Rows are points. Each copy is the shape, with its points in the same order, stretched, turned, moved and blurred by noise. Say if it was mirrored as well.
(in the rows, 128 means zero)

Shape (7 x 2)
[[120 192]
 [117  91]
 [123 170]
 [118 138]
 [208  70]
 [116 109]
 [118  63]]
Copy 1 (7 x 2)
[[ 82  97]
 [155 151]
 [ 99 111]
 [128 132]
 [224  87]
 [148 146]
 [186 165]]
Copy 1 is: mirrored
Copy 2 (7 x 2)
[[118 175]
 [193 112]
 [129 154]
 [157 139]
 [169  11]
 [181 127]
 [209  93]]
Copy 2 is: mirrored
Copy 3 (7 x 2)
[[103 185]
 [128  90]
 [116 165]
 [117 135]
 [217  93]
 [128 109]
 [138  68]]
Copy 3 is: only turned

Shape (9 x 3)
[[142 133 112]
 [101  49 161]
 [168 120 132]
 [120 123 104]
 [134 116 116]
 [ 81  34 196]
 [112  96 113]
 [158 206 142]
 [159 141 151]]
Copy 1 (9 x 3)
[[149 137 112]
 [ 97  79 196]
 [176 120 127]
 [133 131 107]
 [138 118 116]
 [ 97  86 249]
 [109 100 131]
 [203 200  91]
 [178 155 137]]
Copy 1 is: only turned
Copy 2 (9 x 3)
[[138 138 136]
 [ 67  74 111]
 [140 103 144]
 [109 146 129]
 [119 120 127]
 [ 39  50 130]
 [107 119 109]
 [153 151 186]
 [137 111 170]]
Copy 2 is: only turned
Copy 3 (9 x 3)
[[130 116 121]
 [118 175  36]
 [170 122 119]
 [102 118 116]
 [125 125 104]
 [125 204  17]
 [110 135  81]
 [149 141 202]
 [163 144 141]]
Copy 3 is: mirrored
Copy 4 (9 x 3)
[[134 158 111]
 [130  59 171]
 [174 147 127]
 [125 145  94]
 [144 131 126]
 [121  47 207]
 [116 106 115]
 [154 243 119]
 [168 165 145]]
Copy 4 is: only turned

Shape (8 x 4)
[[140 160 145  55]
 [133  93 119  90]
 [ 69  50 191 147]
 [167  85 102 132]
 [171  98 148 157]
 [159 122  92  62]
 [125 157 203 133]
 [144 113  97 151]]
Copy 1 (8 x 4)
[[103  75 190 134]
 [151  83 130 133]
 [ 88  61  11  93]
 [194 138 114 104]
 [145 142  97  55]
 [174  93 182 154]
 [ 50 103 116  78]
 [164 157 103 125]]
Copy 1 is: mirrored
Copy 2 (8 x 4)
[[182 114 146  60]
 [129  73 118 109]
 [ 59  52 212 141]
 [135  83  92 157]
 [151  92 145 180]
 [164  90  78  85]
 [152 136 217 118]
 [113 127 102 156]]
Copy 2 is: only turned
Copy 3 (8 x 4)
[[160  49 155 160]
 [135  71  92 107]
 [ 16  90 147  55]
 [161 133  87  86]
 [149 145 143  78]
 [182  67  80 142]
 [119 104 217 128]
 [142 153  99 109]]
Copy 3 is: mirrored

Shape (12 x 6)
[[160 168 145 135 175 168]
 [145 154 148 143 169 151]
 [134 197 134 163 193 145]
 [ 82 101 115  88 114 132]
 [ 95 108 117 139  80  87]
 [ 82 148 148  58 147 135]
 [158  62 109 134 153 104]
 [159 138  73 136 166  84]
 [187 197 182 136 174 154]
 [142  82 109 180 155  65]
 [ 96 165 139  56 113 143]
 [124  97 116 165 153  39]]
Copy 1 (12 x 6)
[[169 168 143  94 142 190]
 [153 167 144 123 143 168]
 [191 171 110 101 188 178]
 [ 98  94 152 100 136  93]
 [115 100 118 158 133  75]
 [125 134 153  49 153  96]
 [ 66 142 121 164  96 143]
 [ 98 134  55 122 151 166]
 [203 192 123  86 112 184]
 [ 79 166  96 201 125 124]
 [148 116 142  40 150 106]
 [ 97 168  72 186 133  98]]
Copy 1 is: mirrored
Copy 2 (12 x 6)
[[152 194  81 122 206 149]
 [129 174 100 116 194 150]
 [ 96 207  61 107 215 154]
 [153 108 115  97  74 138]
 [ 78 116 142 145  79 115]
 [168 153 115  41 115 119]
 [ 98  69  87 148 146 119]
 [ 68 129  49 151 155  76]
 [156 223  98 116 249 120]
 [ 30  79  99 153 159 132]
 [192 183 114  77 104 109]
 [ 14  95 115 130 145  92]]
Copy 2 is: only turned

Shape (11 x 8)
[[132 130 140 108 249 127 184 159]
 [ 94 138 122 152 147 145 118 117]
 [113 146 133 196 112 119 125 157]
 [158 139 124 102 140  78  89 179]
 [ 73  63  78  80 111 122 168 203]
 [156 175 108  82 110 123 167 157]
 [ 90 136  92 193 177 155 139 110]
 [145 114 104 169 100 103 142 162]
 [132 156 110 120 149 118 160 103]
 [127 142 166 211 142  69 180 141]
 [151 122 131 130  78 134 166 134]]
Copy 1 (11 x 8)
[[ 74 125 125 194 194 179 155 133]
 [116 128 101 142  98 134 139 117]
 [113 141 131 150  67 108 117 155]
 [113 181 153  86 148 157  91 155]
 [ 97  83  51  75 149 190  95 194]
 [149 126 169 107 151 152 193 176]
 [112 139  76 189  87 139 155 122]
 [152 134 121 138 102 127 104 169]
 [140 139 123 149 142 129 175 139]
 [103 143 138 222 110  66 112 169]
 [167  89 157 127 124 121 128 159]]
Copy 1 is: only turned
Copy 2 (11 x 8)
[[144 169 162 167 179  98 172  11]
 [125 167 116 129  93 125 118 111]
 [ 96 162 144 175 109 155 123 144]
 [148 139 111 172 184 135 114 162]
 [124 145  46 151 185 245  85  79]
 [174 143 147 138 167 215 166 146]
 [121 208 127 158  81 123 133  80]
 [131 131 114 206 129 193 117 138]
 [179 159 151 139 115 151 136 107]
 [115 127 191 200 107 157 110  99]
 [147  88 129 163 111 202 150 153]]
Copy 2 is: mirrored

Shape (12 x 8)
[[157 159 131 141 155 113 167 136]
 [ 98 133  79 175 152 128 114 165]
 [203 127 127  96  88 106 111 119]
 [134 132 161  75  59 145 163  74]
 [ 97 137 175  92 152  69  99 138]
 [137 102 132 126 114 130  59  83]
 [148 126 140 101 130  82  95  91]
 [159  87 149 132  81 109 160 115]
 [ 83 185 168  51 112 181  86 121]
 [139 150 103 121  88 119 159 121]
 [127  84  92 138 121  96 144 105]
 [175  82 116 113 155  94 176 146]]
Copy 1 (12 x 8)
[[132 136 117 109 146 113 183 168]
 [ 91 136 135 134 176 128  97 172]
 [173 117  70 114 135  63 148  87]
 [160 175 111 105  52 116 165  66]
 [ 58 121 130  82 170  97 171  79]
 [128  79  62 114 125 114 105  86]
 [120 116  68  95 155  99 156  82]
 [153 136 103 171 105 122 176  90]
 [103 125 172  23  75  79 102  90]
 [147 184 114 114 127  94 135 118]
 [136 149  97 160 160 153 149 102]
 [164 119 130 144 177 138 208 116]]
Copy 1 is: mirrored
Copy 2 (12 x 8)
[[158  97  95 150 145 138 135 120]
 [142 108 134 131 221  94 103 118]
 [135  81 148 131  85 104 109 173]
 [ 67 139 119 146  59 110 141 140]
 [120 120 186 194 132 155 116 114]
 [125 125 203 118 123  70 139 134]
 [137  96 180 157 102 107 122 116]
 [ 90  73 125 148 115  95 164 159]
 [ 96 218 166 134  98 154  86 133]
 [115 105 104 150 125  98 104 136]
 [102  63 141 138 152  78 138 104]
 [116  36 115 127 146 144 142 120]]
Copy 2 is: mirrored
Copy 3 (12 x 8)
[[135 209 143 135 121 138 149 144]
 [ 36 147 104 134 132 156 128 146]
 [205 135 145 130 118 204 112 104]
 [249  87 120 147 111  78 120 128]
 [116 151 192 113 128 115  59 137]
 [129  55 166 107 109 164 118  88]
 [161 130 168 105 108 157  94  76]
 [200 119 123  88 117 153 134 155]
 [153  65 162 228 136  68  87 128]
 [169 152  96 141 110 136 121 132]
 [136 139  99  80 127 147 130 104]
 [162 203 135  96 185 173 144 126]]
Copy 3 is: mirrored
Copy 4 (12 x 8)
[[ 57 127 137 166 132 137 129 124]
 [ 99 121 107  95 140 152  73 171]
 [142 155 100 187 110  98 161 140]
 [121 191 148 119  81 101 183  81]
 [140  88 162 109 162  77 118 120]
 [212 140 109 126 115 137 121 105]
 [153 106 110 143 131 104 136 100]
 [120 140 149 156  62 105 145 117]
 [152 199 167  72 193 117 156 124]
 [ 79 161 112 123 106 112 141 126]
 [108  96 103 112  79 131 136 116]
 [ 86  83 131 165  90 132 170 154]]
Copy 4 is: only turned

Shape (14 x 9)
[[168 105 129 155  96 130  81 137 121]
 [132 193 121 160 141 133 154  95 155]
 [167  62 125 169 168 142 208  58 164]
 [128 177 117 121 161 104 134 101 168]
 [133 164 101 123 127 141 158 159 165]
 [171  69 140  95  93 150 112  95 114]
 [153  58 106 125 111 125  92 117  90]
 [168  69 134 136 108  83  86 128 127]
 [ 78 149 134 154 153 130 131 116 166]
 [142 169 118 140 156 127 117 128 142]
 [122 160  99 132 133 107 129 140 168]
 [166 113 192 138 157 146 175  90 162]
 [129 173  91 135 184 146 115 144 176]
 [129 185  99 134 129 145 105 120 206]]
Copy 1 (14 x 9)
[[112 106 140  92 106 108 157 142 142]
 [184 134 113 178  80 160 110 153 120]
 [194   7 132 203 138 133  78 158 153]
 [182 141 109 157 123 161  75 150 103]
 [187 124  98 125  88 162 120 104 139]
 [ 95  45 135 122 135  89 143 109  98]
 [ 85  65 117 104 168  92 175 140 132]
 [118  98 136  92 158  81 134 146 148]
 [138 168 120 179 109 186  93 128 161]
 [169 133 116 134 120 164 122 159 116]
 [168 146  91 127 107 154 103 132 142]
 [199  80 178 193 109 149  80 123 130]
 [181 132 102 127 109 210  80 153 122]
 [146 153 101 122  61 173  57 133 116]]
Copy 1 is: only turned
Copy 2 (14 x 9)
[[150  82 128 123 130  96 110 177 177]
 [141 143 130 129 173 142  78  47 133]
 [197  85 165  97 155 165 188  27 161]
 [152 134 129 128 175 145  99  79  79]
 [ 90 148 134  93 146 106 120  86 127]
 [187  91  72 126  96 126 183 162 166]
 [171  60 120 134  78  89 155 171 144]
 [188  68 140 105 126 106 139 196 135]
 [112  84 131 112 155 162  72  90  93]
 [121 136 147 147 161 116 102 108 121]
 [121 117 139 101 160 106  94  94 100]
 [169 149 132 108 161 198 159  96 153]
 [ 90 117 145 148 177 112 128  71 106]
 [110 119 115 118 200 121  86  76 117]]
Copy 2 is: only turned
Copy 3 (14 x 9)
[[127 117 113 131 116 148 102 121 138]
 [ 73 169 107 129  95 117 156 133  91]
 [ 93  66 151 153 106 152 229 118 123]
 [ 86 163 115  83  81  88 159 146 110]
 [129 181 112 122  92 135 159 135  93]
 [162  77 152 143 138 116 129  95 117]
 [153  72 106 133 123 122 110 128 139]
 [137  90 143 119  94 119 103 135 157]
 [ 98 147 125 104 144 116 161 161 130]
 [ 94 170  97 111  98 116 145 132 128]
 [107 171 109 106  95 128 143 154 104]
 [ 96  97 174 146 117 112 195  98 141]
 [ 95 182  81  77 108 124 170 128 125]
 [ 96 186 117  70 117 128 150 134  87]]
Copy 3 is: only turned

Shape (16 x 11)
[[101 134  95 101  84 169 109 105 168  85 119]
 [124  77 198 157 132  99 126  93  97 174 155]
 [108 102 164 168 138  86 122 143  86 169 131]
 [ 72 163  89 159  66 134 109 144 157 120 119]
 [ 76 118  87 145  48  69  94 167 127 151 129]
 [ 92 139  85  91 144 121  64 100 126 115  52]
 [130 142 111 143  93 134 131 107 169 183  65]
 [130 159 130  85 111 105 113  80 185 107 123]
 [100 112 196  85  99 131  86 115 180 130  99]
 [ 89 112 140 144 154  99 134 116 133 136 154]
 [145 112 121  70 144 152 140 127 147 136  88]
 [ 84 158  95 131 114 150  87 165 145 160 146]
 [166  84 136 168 132 132 104 163 155 146  95]
 [154  99 137 130 154 109 143  95 102 165 144]
 [178 140 133 124 142 136 125 142  84  92 127]
 [130 163 114 118 140 171 155 144 147  70  89]]
Copy 1 (16 x 11)
[[105 168  96 100 127 113 156 174 140  47 100]
 [166 139 178  73 107 127 113  88 145 132 173]
 [142 127 175 140  91 122 103  80 122 149 176]
 [ 93 190 106 157  94  97 146 131 121  76 116]
 [107 144 138 154  48  60 106  82  90  97 135]
 [ 67 146 114 134  77 114  83 191 187  77 136]
 [ 96 160 109 111  74 104 172 151 160 144 128]
 [118 165 112 112 158  69 137 152 195  88  92]
 [135 142 176 109 110  99 171 176 185  75 137]
 [129 148 128 126 147 107 113  99 150 117 166]
 [113  98 112 107 132 116 139 180 139 143 125]
 [143 164 104 181  92  91 129 161 118 107 139]
 [143  65 120 142  62 154 162 137 140 143 153]
 [151 120 129  83 138 117  94 106 135 171 145]
 [132 104 126 143 141 154  94 146 125 140  83]
 [ 94 128  93 156 166 150 156 180 145 102  90]]
Copy 1 is: only turned
Copy 2 (16 x 11)
[[147  53 112  70  91 141 113 126 217 118 157]
 [ 90 118 114 163 127  59 160 119  48 124 139]
 [ 70 146 126 154 115  91 143 162  82 162 132]
 [ 79  90 159  98  65 161 105 152 213 152 178]
 [ 55  65 155 111  55 136 127 154 181 208 154]
 [112 123  93 103  90 116  92 109 249 134  69]
 [133 134 182 142  57 137 163 117 204 130 120]
 [165  73 131 108 106  64 101 109 193 145 121]
 [127  45 141  85  82  36 133 135 177  89 104]
 [108 133 100 116 139  71 144 133 125 155 167]
 [188 109 114  84 114  99 175 140 181 123  92]
 [ 66  91 162  77 134 147 134 146 192 155 151]
 [125 105 129 172 122 129 180 188 155 124 137]
 [133 139 104 150 144  93 164 116  82 154 123]
 [145 112 106 134 149 140 101 179 106 142  97]
 [178 130 114  84 110 143 114 185 199 110 134]]
Copy 2 is: only turned

Shape (17 x 12)
[[117  78 122 103 156 191 109 100 127 102 137 100]
 [136 140 152 150 150 150 159 100 133 167 167 119]
 [176 136 173 117  94 133 133 147 154 118 108  96]
 [ 57 102 197 154  93 157 210 181 115 150 137 127]
 [ 92  76 130 179 208 110 124 144 140 136 109 103]
 [ 77 162 136 111 122 171 112 118  70 123 121 159]
 [133 121 178 122 113 146 137 120 146 142 148 157]
 [109 160 132 113  63 111 138  95 142 140 141 127]
 [ 92 178 132 133  94 154  74 129 133 144 147 118]
 [171 141 127 121  76 149 146 121 114 135 120 121]
 [114  94 193 146 126 118 160 123 116 157 127 106]
 [104 126 132 159 108 141 124 100 102 124 140 152]
 [ 89 140 176 158 104 148 179 103 138 132 115 127]
 [105 159 143 124 124 157 129 157 132 192  90 156]
 [122 187 158 100 106 119 167 122 144 133 125 136]
 [125 157 116 131 108  96 103 120 135 101 128 119]
 [ 88  81 144 138 107 159 155 105 137  77 155 119]]
Copy 1 (17 x 12)
[[141 106 162 162 167 186 161 141 168 156 159  96]
 [141 151 108 138 115 120 110 177  93 134 125  82]
 [146 112 115 153 164  97 137  61 109 146  70 136]
 [ 32  67 158 218  90 116 107 174  51 159  62 150]
 [ 65 165 166 176 197  96 118 207 140 181 168 167]
 [ 69 104 112 122 117 180 184 153 112  79 122 117]
 [135 102 139 135 159 144 104 139  91 122  82 100]
 [146 112 111 127  75 137 103 105 111  97  92 126]
 [140 160  99 128 126 181 154 133  64  90 150 158]
 [156 113 125 141 108  98 151  69 123 107  91 102]
 [ 89 117 146 185 137  95 115 166 111 139  60 132]
 [ 96 127 152 150 129 138 130 148 119  78 137 103]
 [ 71  83 103 178 114 117  99 147 106 128 102 114]
 [109  85 106 107 122 105 159 160  62 126 114 158]
 [104 102  76 105  97 129  99 130 101 124  59 126]
 [119 161 122 116 132 127 116 105 142 101 118 148]
 [ 89  94 181 199 131 175 102 135 151 140 129 103]]
Copy 1 is: only turned
Copy 2 (17 x 12)
[[123 123 132 136 135 186 148 206  96 163 169 155]
 [126 170 110 108 114 168 138  65 103 139 141 127]
 [150 178 145 198 115 121  87 142 109 137 146  89]
 [102 227   7 108 124 123 127 110 140 106 134  89]
 [ 75 184  98 126  88 164 120 148 138 213  91 151]
 [ 96 123 128  96 189  96 128 115 124  76 184 139]
 [136 174 122 119 144 113 152 109  93 118 134  96]
 [130 133 133 106 120 112 150  84 165  98 159  69]
 [ 91 163 168 129  90 119 159 120 127  61 180 139]
 [157 109 143 135 131 146  91 110 123  98 151  94]
 [103 190  96 123 125 137 104  92 106 168 142  71]
 [102 112 127  85 114 118 121 110 115 114 144 111]
 [134 188  80  95 118 100 117  88 131 151 162  88]
 [119 203 125  84 164 132 135  89 145  93 151 121]
 [145 172 105 132 167  84 131  69 161 113 152  98]
 [110 118 148 153  98  94 121 125 157 121 129 120]
 [124 126  73 129 104 133 146 178 122 152 144 113]]
Copy 2 is: mirrored
